Every row gives one point. Each copy is the shape, with its points in the same order, stretched, turned, moved and blurred by noise. Say if it was mirrored as well.
In the rows, 100 means zero.

Shape (9 x 3):
[[68,105,76],
[133,156,138],
[113,78,122],
[110,54,65],
[128,37,124],
[15,112,128],
[44,66,84],
[81,56,47],
[128,100,63]]
Copy 1, 9 rows:
[[59,103,62],
[120,178,103],
[121,96,104],
[102,66,55],
[134,77,121],
[17,132,122],
[48,75,91],
[73,57,43],
[116,105,37]]
Copy 1 is: only turned
Copy 2:
[[70,116,81],
[91,17,87],
[121,88,120],
[137,142,82],
[157,109,136],
[16,103,138],
[71,149,117],
[114,163,76],
[129,102,53]]
Copy 2 is: mirrored
Copy 3, 9 rows:
[[84,122,140],
[87,186,55],
[60,105,71],
[94,63,95],
[57,78,45],
[33,152,165],
[57,88,147],
[98,63,130],
[119,108,82]]
Copy 3 is: mirrored
Copy 4:
[[73,90,102],
[120,108,195],
[131,126,116],
[131,90,69],
[157,136,89],
[32,148,116],
[65,120,67],
[95,79,55],
[122,65,115]]
Copy 4 is: mirrored

Shape (8 x 4):
[[163,153,92,28],
[73,92,41,143],
[90,57,66,114],
[78,79,119,32],
[46,48,107,104],
[84,92,17,106],
[84,145,68,106],
[164,71,125,41]]
Copy 1, 8 rows:
[[66,122,129,16],
[86,57,66,140],
[132,61,85,118],
[160,149,85,76],
[164,111,77,146],
[86,57,51,96],
[59,105,89,109],
[149,103,152,42]]
Copy 1 is: mirrored
Copy 2, 8 rows:
[[131,56,79,17],
[92,177,80,113],
[102,170,125,93],
[56,118,140,16],
[39,163,156,87],
[111,180,65,78],
[77,117,58,78],
[130,82,160,36]]
Copy 2 is: mirrored

Shape:
[[150,70,121,99,89,131],
[48,61,130,60,109,88],
[137,37,84,86,99,179],
[157,28,100,106,110,135],
[94,123,94,154,154,76],
[93,142,57,120,90,62],
[85,93,109,103,98,80],
[73,78,137,114,99,135],
[130,182,61,83,116,87]]
Copy 1 (9 x 6):
[[74,100,151,133,99,114],
[112,45,79,69,124,131],
[37,119,123,146,119,158],
[48,97,151,144,143,124],
[160,122,88,122,149,60],
[110,129,63,98,88,37],
[111,78,88,101,108,85],
[123,78,94,132,108,137],
[119,177,97,67,75,49]]
Copy 1 is: mirrored
Copy 2, 9 rows:
[[136,94,124,109,88,144],
[39,80,87,75,66,118],
[149,81,75,118,79,187],
[147,61,105,136,89,151],
[68,123,103,173,106,82],
[96,149,82,113,105,48],
[77,110,101,102,77,92],
[75,109,111,116,44,151],
[97,170,97,104,159,73]]
Copy 2 is: only turned
Copy 3:
[[147,89,76,117,67,116],
[67,41,118,83,113,81],
[144,56,25,119,100,146],
[177,63,62,98,86,126],
[142,138,148,100,161,96],
[93,169,117,59,131,117],
[101,101,125,83,109,102],
[103,65,116,133,113,128],
[98,195,79,95,121,72]]
Copy 3 is: mirrored
Copy 4, 9 rows:
[[143,116,99,104,119,130],
[66,91,112,42,174,97],
[146,137,83,93,154,177],
[155,137,97,128,160,124],
[37,100,70,144,118,80],
[59,129,33,85,80,67],
[77,111,89,84,118,87],
[71,120,126,88,148,150],
[79,72,16,87,52,95]]
Copy 4 is: mirrored
